Every row gives one point. Examples show where two turns around zero, p and q, send a point. Where does a point land after both, in the order given? Backwards means that the second turn is done in reverse. Each puzzle has new turns, and all numbers are rounded.
In the rows, 128 means zero.

Turn p:
[117 172] => [144 170]
[148 115] => [137 106]
[108 125] => [110 137]
[139 100] => [121  99]
Turn q:
[135 115] => [138 117]
[ 89 144] => [ 86 134]
[160 125] => [160 133]
Where do these land?
p, then q: [144 106] => [135 102]
p, then q: [ 90 139] => [ 96 151]
p, then q backwards: [150 139] => [151 119]

Turn p:
[115 149 142 134 123 115] => [116 149 147 134 127 120]
[123 100 171  90 129 148] => [129  89 163  93 105 132]
[110 131 130  90 130 150] => [106 120 128  91 111 138]
[163 152 137 144 143 142] => [156 148 138 125 152 153]
[135 111 112 154 114 149] => [140 118 109 155 118 151]
[ 91  97 101 153 138  87] => [ 96 105 107 170 144  90]
[161 156 103 131 119 106] => [155 167 105 127 139 113]
Turn q:
[144  96 146  88 140 110] => [141  78 126 103 130 110]
[127 131 113 102 107 108] => [126 129 105 107 106 110]
[146 135 127 144 126 111] => [143 138 132 142 125 109]
[101  95 114 141 110 192] => [118 121 113 142 119 205]
[118 110 148 156 118 142] => [126 120 150 153 114 151]
[114 190 133 148 141 110] => [103 180 152 130 144  99]
[153 158 138 115 120 119] => [148 148 140 104 126 108]
[121 109 105 130 162 131] => [119 111 105 144 159 131]
Where do these land?
q, then p: [142 146 117 153 146 151] => [131 146 136 125 161 154]
p, then q: [147 141 171 132 121 136] => [151 127 168 109 126 132]
p, then q: [ 98 144 140 108 112 103] => [ 98 134 140 116 100 104]
p, then q backwards: [149 113 100 116 124 205] => [128  87 105  98  96 186]
q, then p: [ 96 121 169 109 131 104] => [106  98 155 130 101  99]
q, then p: [ 95 122 126 118 122 132] => [101 119 122 130 108 133]
p, then q backwards: [159 130 118 107 140 131] => [154 133 119 100 131 139]
q, then p: [132 120  96 144 114  91] => [133 150 101 163 129 107]
p, then q backwards: [133 116 116 164 139 100] => [140 118 112 156 159 112]

Turn p:
[132 107 115 119 144 150 143 159 150] => [124 123 111 112 141 137 165 155 140]
[130 143 146 109 165 102 124 112 143] => [124 129 147 126 149 102 116 115 168]
[135 136 156 133 121 113  99 157 113] => [123 124 153 151 132 109 112 159 110]
[101 118 147 156 156  98 137 119 130] => [ 92 102 120 154 129 119 116 111 153]
[159 120 148 102 109 114 119 130 104] => [154 116 155 129 144 104 128 127  97]
[150 139 152 109 117 149 126 138 144] => [154 135 160 129 130 134 146 146 134]
[101 112 140 113 130 125 117 115 134] => [114 106 143 111 133 140 114 122 135]
[111 100 111 128 122 137 144  97 145] => [131 106 108 105 118 154 132 103 139]
[132 145 115 130 127 115 123 114 154] => [139 137 123 118 109 117 116 125 152]
[147 141 105 135 140 138 150 128 101] => [133 158 104 139 142 123 144 112 113]
[113 155  93 150 105 146 143 153 118] => [110 166 105 130  94 140 142 138 104]
[124 120 107 152 101 149 112 115 100] => [136 133 106 133 117 157 107 124  90]
Turn q:
[136 156 152 105 156 111 109 135 108] => [153 173 144 127 150 113 120 116 121]
[134 110 116 164 115 122 152 101 140] => [127  84 115 146 123 142 152 120 139]
[105 134 159 125 138 121 126 137 126] => [114 144 154 132 145 114 137 129 121]
[139 114 128 139 103 151 130 110 151] => [116 100 132 114 110 149 131 120 150]
[127 105 105 133  96 130 154 126 143] => [114  98 105 121 101 131 147 141 133]
[125 125 116 123 159 140 129 137 139] => [117 137 111 125 152 141 115 136 126]
[147 143 118 127 130 128 145 153 156] => [122 151 106 132 122 143 137 145 154]
[124 163 135  98 143 139 144 126 116] => [122 171 122 120 128 134 133 105 108]
[125 122 149  93 149 105  91 131  94] => [160 148 151 106 154  91 109 127 106]
[106 140 122 135 119 115 101 114 123] => [125 120 136 144 123 100 108 111 128]
[139  95 108 166  99 146 128 137 112] => [138  83 133 139  99 150 120 157 122]
Where do these land?
q, then p: [106 109 117 120 139 119 111 132 115] => [114 119 123 127 148 105 111 136 116]
p, then q: [123 139 126 105 141 138 114 128 132] => [121 155 133 118 141 126 122 123 133]
q, then p: [115 140 124 114 134 105 135 103 123] => [129 129 113 127 128 111 117  94 131]
p, then q: [132 113 151 114 104 124 126 142 131] => [139 124 149 115 130 129 150 148 118]
p, then q backwards: [118 120 180 144 130 124 128 104 160] => [143 126 140 180 105 134 105 112 146]
p, then q: [109 143 127 130 127 120 123 150 121] => [114 137 140 142 122 108 127 133 118]
q, then p backwards: [225 136 110 180 116 149 121 141 116] => [156 124 147 172 100 190 106  86 186]
p, then q: [127 123 105 125 126 125 136 136 146] => [123 133 106 117 114 119 133 134 129]
q, then p backwards: [113 121 128 113 145 130 148 141 115] => [129 125 113 120 126 138 127 152 104]
q, then p: [113 136 112 133 117 146 137 104 121] => [128 119 121 121 123 150 112 109 108]
